Rows are points. Before rounding, the points of a table are all equally far from one centre. They may lie mostly on one side of it. Write the centre, to within rounding.

Points (5 x 2):
[[ 2.3  0.1]
 [-0.3  2.9]
 [-8.0  1.4]
 [ 2.7 -3.8]
 [-5.2  3.3]]
Centre: [-3.3 -2.5]

Points:
[[ 3.9 -1.4  2.3 -0.7  1.1 -8.9 -2.2  6.3  1.3]
 [ 4.0  3.3 -2.0 -2.0 -1.4 -4.0 -3.9  7.9  0.7]
 [ 4.2 -1.6 -3.6 -3.7 -4.2 -3.6 -2.5  4.2 -6.5]
 [ 2.7 -1.9 -2.2 -7.0  2.5 -6.8  2.6  3.9 -2.2]
 [ 5.1 -1.8  2.1 -3.2 -4.2 -4.3 -1.1  9.8  0.2]
 [ 1.7  0.8  0.7 -2.7  3.6  1.8 -2.0  4.5 -0.4]
 [ 2.3 -4.2 -6.8  1.4 -2.1 -2.4 -1.7  6.6 -4.4]
 [-1.0  1.3  2.3 -0.8 -1.7 -3.3  1.7  4.8 -3.9]
 [ 2.8 -2.8 -1.8 -2.6 -3.9  2.6 -2.1  8.2 -3.0]
 [-3.3 -2.3  0.4 -4.7  0.7 -5.8 -5.2  2.7 -2.2]
 [ 5.1 -5.2 -0.7  1.1  4.3 -3.4 -1.8  1.3 -2.7]
 [ 3.7 -7.3  3.2 -2.8 -0.2 -2.6  5.5  2.7 -1.0]]
Centre: [ 1.7 -3.4 -2.1 -2.1 -2.5 -2.9 -0.5  2.3  2.1]

Points, 30 rows:
[[-1.9  4.6  1.0 -1.3  1.0  2.8 -0.9 -2.8 -0.4  0.8  6.8  0.2  2.0 -0.4
  -1.1  0.1 -4.8  2.6 -7.0 -3.3  2.2 -4.7  9.7 -1.8]
 [ 3.7  1.1  3.1 -1.1  7.9  0.7  3.1  2.9 -2.5  0.0 -4.6  7.6  1.8 -2.0
  -0.7  3.4  0.5  5.9 -0.1  0.4  5.6 -2.4  4.5 -3.2]
 [-0.2  0.6 -4.2 -0.3  5.6  2.3 -5.1  2.9  0.8 -0.3 -3.2 -1.7 -4.2 -5.5
  -4.5  5.6 -4.9  7.3  3.8  2.1  2.7 -0.8  6.1 -1.8]
 [ 3.4 -2.1  4.4 -3.0  4.4  5.1 -1.6 -5.0 -0.7 -0.8  2.3  5.8 -4.6 -7.4
  -2.4 -1.9 -1.7  2.8 -0.2  2.6  3.4  2.4  1.6 -0.5]
 [ 4.4  2.7  0.0  2.6  4.8  3.5 -3.3 -0.2  1.6 -3.7 -3.2  7.2  2.6 -6.1
  -7.1  6.8 -3.9  3.7  1.8 -2.1  3.3 -0.2  1.5 -4.5]
 [ 0.0  3.6  1.5 -1.9  5.5 -0.7 -1.9 -2.5 -0.5 -5.3  2.3  1.5 -0.6 -7.8
  -6.6  1.6 -4.4  6.1  5.8  2.8  1.0 -3.0  4.2 -1.6]
 [ 4.5  5.2 -0.3 -0.5  4.5 -1.1 -2.4  0.4 -2.4  2.8  3.8  2.9 -2.0 -8.5
   0.4  3.2 -4.9  5.1 -1.6 -2.3  2.0  1.7  5.4 -3.7]
 [ 3.5  3.5  1.1 -5.0  7.7  0.5 -0.9  1.8 -1.0 -0.6 -3.1  3.3 -2.1 -2.9
  -6.3  7.0 -0.2  4.9 -4.4 -4.0 -0.7 -1.3 -1.4 -0.6]
 [ 3.8 -0.9 -0.8 -1.6  3.1  8.7 -6.2  1.0 -1.1 -3.5  1.4  3.5 -4.5 -8.1
  -6.3  4.9 -2.7  6.8  0.1 -3.8  0.7 -6.1  2.0  1.5]
 [ 4.1  5.0  1.7 -0.2  5.5  5.1 -0.3  3.0  3.0 -1.8  2.4  1.3 -3.7 -7.5
  -3.4  2.8 -0.6  7.7 -1.7 -0.8 -0.6  4.8  0.9 -6.8]
 [ 2.4  6.3  0.6  0.1  1.7  3.0 -4.5 -2.0  0.8  0.4 -3.4  6.3 -2.2 -8.3
  -4.7  4.4 -0.1  9.4  2.8  0.0  2.5  1.7  5.0 -5.3]
 [ 2.8  9.5  9.2  0.7 -2.0  3.3 -1.4  4.3 -2.2 -3.7  0.9  6.0 -4.6 -3.8
  -0.2  3.3 -1.3  2.5 -1.6  0.6  1.8  1.6  2.4 -4.3]
 [ 6.8  4.0 -0.4 -0.1  2.1  2.6 -2.4 -0.6 -2.4 -3.2 -4.0  4.0 -5.5 -6.2
  -2.3  2.5 -4.4  3.1  5.6 -2.6  3.1 -0.3  0.2 -3.6]
 [ 3.1 -1.7  0.6 -5.6  0.0  3.5 -3.3  2.9 -1.6 -2.1 -0.1  2.4 -5.0 -5.1
   4.0  0.9  0.0  5.7  0.5  0.1  4.7 -4.2 -3.1 -3.2]
 [ 5.5  5.2  4.6  0.4  1.8 -3.0 -6.2 -2.0 -1.3  2.0 -1.9  6.6 -1.2 -4.0
  -3.7  2.0  0.4  7.1 -2.2 -3.5  0.5 -1.6  2.5 -1.4]
 [ 2.9  5.9  2.8  2.5  3.1  2.9 -1.5 -1.3  5.7 -2.1  2.6  6.7  0.4 -2.3
  -2.6  9.9  0.0  5.9 -4.0  5.2  7.2  0.0  2.1 -3.4]
 [10.6  0.8  3.6 -1.5  3.2  1.5 -1.0 -1.4 -0.6 -2.7  2.1  1.4 -0.6 -6.1
  -1.2  0.2 -1.0  3.6 -1.5  1.0  3.5 -5.8 -2.2 -4.2]
 [-1.4  0.6 -2.2 -7.5  1.0 -0.2 -0.7  0.8 -2.5 -2.6  3.2  5.8  0.8 -5.9
  -4.0  1.3  0.0  6.1  0.5 -1.4  3.9  3.1  2.5  1.7]
 [ 0.6  2.9  6.6  3.0  4.4  3.3 -6.6  0.2  1.0 -0.5  1.4  5.8 -5.8 -1.1
  -4.2  6.3 -3.7  3.3 -5.4 -0.9  5.4 -2.6 -1.8 -3.7]
 [-0.9  2.4 -1.1  0.0  7.7 -0.2  2.1  1.4  1.9 -4.9 -1.2  4.4  1.4 -7.4
  -5.8  3.6 -1.0  6.4 -0.5 -0.5  0.4  4.3  1.8 -2.6]
 [-0.1  1.0 -0.1 -1.9  2.8  5.7 -0.8  1.6  1.6  0.4 -0.5  4.4 -7.3 -7.6
  -2.3  1.2  0.4  5.6 -4.7 -0.6 -2.7  3.1  5.1 -7.2]
 [-0.6  4.0  3.7 -3.5  0.4  0.3  0.9 -6.9 -0.9 -2.1 -2.9  4.0 -5.3 -4.1
  -0.7 -0.4  0.1  7.5  2.5  3.3 -0.2 -0.2 -1.6 -0.4]
 [ 4.1  5.8  1.2 -2.4  0.5  1.3 -0.6  6.6 -3.5 -2.0  3.5  8.8 -1.3 -4.2
  -4.4  7.4 -1.8  1.4  0.0 -1.0 -0.4 -0.5  2.9 -5.1]
 [ 1.2  5.7  2.3 -3.5  6.2  3.5 -0.1  3.2  1.2 -2.7  1.1  1.2 -2.6 -7.3
  -0.7 -1.0  4.8  6.5 -0.6  0.4 -2.8  2.4  3.2 -6.8]
 [ 3.0  6.4  2.4  1.5  4.6 -2.5  4.4 -0.3  1.7 -4.2  0.7  1.2 -2.0 -2.3
  -3.1  3.9 -2.3  6.0 -0.5 -0.3  2.4  3.3  0.2 -5.7]
 [ 0.7  2.2 -1.6  6.1  9.6  0.7 -0.3  2.3 -3.8 -1.5 -1.0  8.6  0.9 -4.1
  -2.1  4.7  2.2  8.2  1.6  0.4  0.3 -2.7  2.2 -2.9]
 [ 6.6  5.3  1.8  2.1  6.7 -0.2  1.2  0.2 -5.0 -0.3 -3.1  2.4  0.9 -1.1
   1.9  1.0  1.8  5.9 -4.5 -0.4  3.8  0.4 -1.2 -4.4]
 [ 2.6  5.6 -0.3 -1.9  0.5 -0.5 -6.7  0.2 -1.5 -2.4  0.8  4.9  1.4 -6.9
  -2.4  3.5 -4.8  8.2  0.1 -1.0  0.3 -4.6  0.3 -6.6]
 [ 7.4 -0.2  0.1 -0.1  2.1 -1.1 -1.1 -2.2 -1.9 -1.1  1.5  5.6 -1.9 -9.6
  -0.2  0.6  0.0  4.4 -1.5 -1.9  0.7  0.1  3.8 -4.2]
 [ 1.0  5.0 -2.9 -3.2  0.5  6.9 -4.1 -1.7 -3.4  0.0 -0.4 -1.1 -5.3 -2.1
  -0.8  6.9 -1.0  0.1  1.9 -4.6 -3.7  1.3  4.6 -2.7]]
Centre: [ 0.2  4.5 -0.4  1.5  1.6  4.9 -1.3  1.0 -0.1 -0.9  0.3  2.2 -1.0 -2.6
 -2.2  1.6  0.3  2.6 -1.6  1.8  1.7 -2.9  2.3  0.4]

Points:
[[  3.7   0.8  -1.4  -3.2  -2.0   1.8   0.4  13.5   0.8   1.0  -2.1   1.6
    0.8   3.8   0.6   2.7  -4.1   0.0   1.9  -0.9   0.7  -2.1  -2.7   6.1]
 [ -2.6  -5.3  -1.1  -4.9  -0.2   4.2  -3.4   6.0  -4.0   7.1  -2.9  -3.0
    5.4  -2.4   1.7   1.7  -2.6  -1.2   3.7   3.1   1.0  -4.0  -0.2   0.9]
 [  5.3  -2.0   1.1   1.3  -4.2   1.8   2.0   5.5  -3.8  -1.9  -2.7  -2.7
    1.0   1.0   5.7  -4.0  -0.7   1.4   0.6   0.3   0.5  -4.3  -1.1  -4.7]
 [  1.8   6.8  -4.9  -0.7  -0.9   5.1  -2.6   3.2  -4.8   2.1   1.5   5.5
   -2.8   4.1   5.7   2.5  -3.7   4.8   0.9   0.9  -0.5  -0.2  -1.7  -0.3]
 [  5.9  -0.8  -4.5  -0.8  -1.5   2.3  -5.3   6.0  -1.0   1.2  -5.6   0.0
   -3.2   0.6   2.9  -0.2  -4.3   2.1   5.0   4.9  -2.2  -3.8   0.5   1.3]
 [  7.3  -1.9   2.2   0.6   3.8   1.3   1.3   8.2  -4.3  -0.4  -4.7   2.1
    1.0  -1.8   1.0  -1.0  -8.4   0.3   3.2   5.9  -2.6   0.4  -1.7   4.1]
 [  2.2  -3.5  -1.4   0.8  -1.8   4.1  -0.1   7.3 -10.7   0.3  -3.6   1.8
    3.4   0.7   4.7  -1.9  -4.7   5.9  -0.8   0.5  -2.1   0.9   0.9   3.8]
 [  2.0  -4.8  -1.0  -0.7  -1.2   2.4  -1.1   6.1  -3.0   4.3  -1.3  -0.8
    2.6   4.1   2.7  -2.1  -9.0  -3.6  -3.5   3.0  -1.0  -4.7  -3.4   7.0]
 [  2.3  -1.3  -2.3  -4.8  -1.8   3.5   6.8   4.8  -4.1   1.5  -1.4  -1.9
   -4.2   4.6   0.2  -2.5  -3.7  -1.3  -2.2   3.4   4.7  -1.5   0.6   5.0]
 [  2.9  -0.3   0.3  -2.6   0.1   0.9   3.6   8.0  -7.0  -2.0  -2.9  -1.8
   -1.1   1.3   2.5  -5.9  -6.8   2.7   2.4   3.5  -1.6  -4.5   0.4   3.7]
 [  3.7  -7.1  -1.7   0.0   1.8   2.8  -3.1   7.3  -1.1  -2.0  -3.9  -0.1
    0.1  -1.1  -0.7  -5.1 -10.3  -1.9   0.2  -0.1  -0.9  -2.8  -5.3   0.2]
 [  5.0  -3.8  -6.4  -1.6   2.0   0.6  -3.9   7.3  -5.0   0.6  -1.2   5.0
    4.1   2.3   3.2  -1.5  -7.7  -0.8   0.1  -1.0   2.6  -5.9  -3.6   2.4]
 [  2.6  -0.3   0.0  -0.2  -1.8   1.3  -2.2   6.4  -5.3  -0.4  -3.1  -1.3
   -6.6   7.3   5.3  -1.7  -5.1  -1.1   0.0   7.1   0.5  -0.6  -0.8   5.3]
 [ -0.1  -1.9  -0.9   2.2   2.7   6.0  -2.1   7.6  -4.7   3.4  -8.6   1.5
    0.8   3.1   4.3  -1.0  -5.9   2.1   2.7   0.9   1.6  -1.3   2.3   3.0]
 [  3.2  -2.7   1.9  -0.5  -0.7   3.1  -6.4  10.4  -5.5   0.0  -2.8   2.0
   -4.0   2.2   4.3  -3.4  -6.8   2.6   1.8   3.2  -5.2  -0.4  -1.1   3.3]
 [ -2.3  -3.0  -2.0   0.1  -3.1   5.5  -0.5   6.5  -2.6   1.6  -3.8   5.0
    2.1   6.3   3.4   0.0  -6.9  -1.4   0.5   4.7  -0.8  -1.8  -5.9   0.7]
 [  0.7  -4.6  -4.8   2.0   1.0  -0.8   4.2   7.0  -2.3   4.3  -1.5   1.8
    2.2   3.8   5.0   4.0  -4.9  -1.0   0.8  -0.6   0.3  -2.1  -3.2   4.9]
 [  4.7  -4.9   1.0   2.6   4.5   4.0  -2.6   7.2  -7.3   1.2  -0.9   4.8
   -0.2  -3.6   3.5   3.0  -4.7  -1.3  -0.3   3.9  -5.7   1.9   2.9   8.1]
 [ -2.6  -3.4  -3.9   3.3   3.5  -0.8  -2.2   8.2 -10.3  -2.3  -0.9   4.1
   -1.6   0.8  -2.0  -2.3  -8.1  -0.8  -1.0   2.6  -1.6  -6.9   0.8   3.1]
 [  1.9  -2.9  -2.5  -0.1   1.0   3.7   2.1   5.4  -1.6   1.9  -6.5   3.6
    1.0   4.0   0.5  -2.6  -9.1   2.9  -1.0   0.4   0.5  -1.8  -3.8   2.9]
 [  4.9   0.1  -0.3   4.7   0.3  -2.6   2.9   7.4  -7.7  -4.0  -4.3   1.6
    0.9  -1.0   0.7  -3.8  -4.3  -2.7   2.7  -1.6   1.1   3.3  -2.1   3.3]
 [ -0.1  -0.3  -4.2   1.3   2.3   5.4  -0.9   9.4  -5.3  -0.6  -5.8  -1.9
    2.7   4.6   1.0  -1.4  -2.9   4.7  -0.2   0.6  -0.1  -4.5   1.3   3.6]
 [  4.5  -3.2   1.6   0.3  -1.2   4.3  -1.6   8.2  -7.4  -3.0  -8.4   2.2
    2.5  -0.5   1.7  -1.1  -6.8  -1.1   5.5   4.3   0.2   1.3   3.0   1.3]
 [  3.8   0.8  -1.2   1.6   0.2  -1.3  -0.2   6.5  -4.4   3.0  -1.2   2.7
    1.5   4.0   6.8  -3.9  -4.1  -4.1  -0.3  -0.3  -3.2  -0.4  -5.1   5.8]
 [  1.8  -2.6   1.0   1.6  -2.9   4.4  -1.3  10.9  -4.0  -3.3  -2.8   3.5
    2.7   0.0   6.9  -3.2  -5.0   1.7   2.7   0.6  -3.0  -2.3  -0.7   4.1]
 [  6.1  -2.0  -3.7  -2.0   0.8   5.1  -3.3   3.8  -3.1   1.5  -0.2   9.1
    4.2   2.0   6.3   0.1  -5.0   2.6   1.2  -0.7  -3.8  -1.2   0.3   0.8]
 [  6.2  -0.6  -3.9   0.4  -1.4   4.3  -0.8   7.1  -4.5  -0.1  -4.8   2.3
    2.0   2.9   3.2   0.2  -7.7   0.2   1.2   7.9   2.8  -1.8  -0.3   3.5]
 [ -0.5  -3.6  -1.1   0.2  -3.8   2.2  -3.0   1.4  -3.2   0.9 -10.0  -1.2
    1.9   3.2   1.6   3.3  -4.5  -2.0  -1.6  -0.3   4.1  -1.1  -5.9   4.0]
 [ -0.1  -3.1  -2.8   0.8  -3.0   4.3  -2.9   2.9  -7.8   2.1  -7.1  -0.9
   -1.6   3.6   6.3   3.3  -9.2   0.0   3.2  -1.4   0.8   0.3  -2.6   3.6]]
Centre: [ 0.6 -0.9  0.5 -1.8  1.1  2.4 -2.2  3.4 -4.7 -2.0  0.4  0.9 -0.6  0.1
  0.4  2.6 -3.4 -2.6 -0.7 -0.1 -0.3 -0.6  0.4  0.8]

Points (29 x 24):
[[  0.1  -5.9  -8.5  -0.3   7.3  -5.0   5.6  -1.7  -3.3   1.5   1.1  -1.9
   -4.2  -5.0  -2.1   1.4   0.6   0.2   0.8   3.3  -6.6   0.7   2.9   1.7]
 [  0.4  -6.8  -3.9  -2.2   5.8  -3.9   1.4   0.5  -1.8   6.7   5.7  -5.3
   -0.5  -5.5   0.3   1.0   0.2   0.8  -3.0  -3.3  -7.2  -1.9   1.5   5.4]
 [ -3.1  -6.5  -7.2   2.6   2.8  -1.8  -2.8  -3.1  -0.3   7.0   2.9  -3.8
   -1.1  -3.0  -1.9   2.6  -2.3   1.7  -0.4  -0.7  -4.4   0.4   3.1   3.4]
 [  0.2  -6.1  -9.3  -0.8   4.6  -1.8  -1.2   3.2  -1.6   3.4  -1.3  -0.3
    0.1  -5.6  -1.8  -1.2  -4.6   0.4  -2.6   0.4  -6.2   0.0   5.9   2.6]
 [ -1.5  -5.2  -9.8   2.0   2.3  -2.6   0.9  -1.0   0.7   6.2  -1.9  -3.3
   -2.5  -5.8  -2.5   1.2  -0.8  -0.2  -3.3  -5.4  -5.3  -0.4   2.5   4.6]
 [  1.5  -6.0  -7.9  -2.1   1.5  -4.8   1.8  -2.5  -3.9   4.8   0.6  -0.7
   -1.4  -2.9  -2.0   3.5   1.3  -0.9   1.3  -3.8  -7.4  -0.8   1.7   2.4]
 [  0.7  -4.5  -7.8  -0.8   3.9  -5.5  -2.1  -0.1   0.9   7.4   0.3  -0.6
   -1.6  -1.8   1.0   1.8  -2.1   5.4   0.1  -1.2  -8.4  -2.0   3.5   1.6]
 [  1.0  -4.6  -2.2  -2.4   8.5  -1.8   3.0   0.0  -2.2   1.6   1.0  -2.0
    1.6  -1.7  -2.5   4.0  -2.2   3.5  -1.8  -3.5  -6.2  -2.2   5.1   8.5]
 [ -2.2  -4.5  -6.5   3.1   5.7  -3.5   1.6   0.8   1.1   4.7   1.3  -1.6
   -3.5  -2.4  -1.7   4.6  -2.4  -3.2  -1.4   0.6  -7.0  -0.4   3.5   3.8]
 [ -2.1  -3.3  -2.8  -1.3   5.8  -1.3   0.7   0.6   0.7   4.1   4.3  -4.1
   -5.3  -3.4  -0.3   3.2  -2.3   4.3  -4.2   0.5  -7.0   0.1   9.1   2.8]
 [ -1.1  -8.7  -5.1  -0.7   7.0  -4.9  -0.3   1.5  -1.6   5.5   0.7  -0.9
   -4.3  -3.3  -1.5  -3.0  -1.0  -2.3   0.0   0.7  -7.7  -1.2   3.8   2.6]
 [ -1.2  -4.6  -6.4   2.1   2.5  -3.7   0.4   1.5  -3.0   4.1  -2.5  -1.6
   -2.3  -2.7  -6.2  -0.1   0.9   0.5  -4.9  -4.3  -5.4  -1.0   5.3   3.3]
 [ -0.6  -7.0  -8.1  -0.1   6.5  -2.8   1.0   0.8   0.6   3.0  -4.6  -6.0
   -1.3  -5.2   2.1   0.8  -4.1  -0.9  -2.8  -2.0  -5.7  -3.2   4.0   2.7]
 [ -0.3  -1.4  -8.6  -1.7   4.4  -3.2  -0.4   0.4   2.0   7.5  -1.9  -1.8
   -3.6  -3.9  -2.8   1.5  -3.5  -0.3   0.3  -1.9  -5.4  -1.6   6.0   4.4]
 [ -3.3  -4.3  -7.1  -2.3   3.9   0.2   3.2  -2.1   1.8   0.8  -0.1  -4.4
   -4.3  -7.2  -3.4  -0.5  -1.6   0.9  -1.4  -5.1  -7.8   0.2   7.3   4.3]
 [ -1.3  -3.4  -9.1   1.1   5.7  -3.6   1.9   0.3  -0.9   6.6   0.1  -0.1
   -2.0  -1.2  -3.3   2.1  -2.4   2.7  -3.1  -2.2  -4.8  -4.5   3.5  -0.1]
 [ -2.5  -4.1  -7.2  -0.1   6.8  -1.2   2.4  -0.2   1.5   6.4   1.1  -3.6
   -2.3  -8.9  -3.6   0.5   1.4   2.2  -3.6  -2.7  -6.2  -4.1   3.8   4.9]
 [ -4.1  -8.3  -8.7  -4.0   3.3  -0.2   0.9  -0.3  -1.1   3.4   1.9  -3.6
   -2.6   0.3  -2.1  -0.3  -1.7   2.2   0.2  -1.0  -5.8   0.0   5.5   1.8]
 [ -1.2  -2.6  -8.0  -2.6   1.5  -1.9   2.3  -3.1  -1.3   3.0   1.6  -1.1
   -1.0   0.6  -6.3   0.5  -2.3   0.9  -3.9   0.7  -4.5   1.0   5.0   1.2]
 [ -2.6  -0.1  -6.3  -0.4   4.8  -1.9   1.1   0.8  -0.2   3.5   5.5  -1.9
   -2.9  -4.1  -5.5   2.7  -2.8   0.0   3.6  -4.4  -5.7  -1.5   0.7   1.3]
 [ -0.3  -4.3  -8.9  -0.2   5.2  -4.0   2.2   0.3  -0.1   5.0   1.2  -2.9
   -4.1  -5.0  -3.1   0.9  -3.1   3.5   0.1  -3.8  -9.9  -0.4   2.9   2.2]
 [ -5.8  -3.1  -6.8  -0.2   2.7  -5.5   1.3  -1.0  -0.1   3.5   2.2  -2.8
   -3.8  -5.2  -0.9   1.7  -1.9   2.6  -3.1  -3.1 -10.3   0.3   2.3   3.1]
 [ -4.7  -3.8  -5.3   1.1   6.7  -1.4  -0.4   2.5  -3.0   5.3   3.1   1.3
   -3.4  -5.6  -3.3   0.6  -1.2   0.5   3.3  -0.4  -5.3   0.1   6.7   1.8]
 [ -0.3  -3.1  -6.0  -3.6   8.0  -2.3   3.2   0.0  -0.7   5.3   3.6  -1.8
    0.5  -3.7  -2.6   3.3  -2.0   1.6  -4.6  -3.3  -7.7   0.6   0.6  -0.4]
 [ -1.1  -3.0  -7.7  -2.6   6.7  -2.8   2.1  -0.9  -1.8   4.7  -1.7  -3.4
   -1.0  -2.4  -0.4   5.3  -1.5   0.2  -3.8  -1.0  -6.3   0.1   4.9  -0.9]
 [  0.9  -3.1  -9.1   0.8   7.0  -3.1   1.9   0.1   0.5   2.4   0.3  -4.3
   -4.4  -1.4  -3.8   0.7  -1.7   0.5  -2.7   2.2  -6.2  -3.5   2.3   1.3]
 [  0.0  -6.2  -7.3  -0.9   4.9  -1.4   0.4  -2.3  -1.4   2.6   1.2  -4.9
   -3.0  -3.0  -1.5   2.5  -4.4   0.7  -1.5  -3.3  -7.4  -4.2   1.5   6.2]
 [ -4.9  -4.2  -6.1   3.4   2.6  -2.1  -0.6  -2.4   2.6   7.3  -2.5  -2.2
   -3.2  -2.2  -3.0   1.2  -0.9   2.7  -2.8  -0.8  -6.4  -0.7   5.2   5.7]
 [  2.3  -3.8  -7.9   0.5   2.2  -2.2   3.3   4.3  -0.6   2.3   3.7  -5.1
    0.0  -3.5  -4.0   2.6  -0.8   0.5   0.5  -4.1  -5.2  -1.5   1.2   6.6]]
Centre: [-0.4 -3.4 -0.2 -0.9  2.1 -0.8  3.3  0.4  0.9  1.8 -1.1 -0.7 -2.1 -4.6
  0.6 -0.8 -0.6  3.0 -0.1 -0.7 -1.9 -0.3  0.8  1.9]
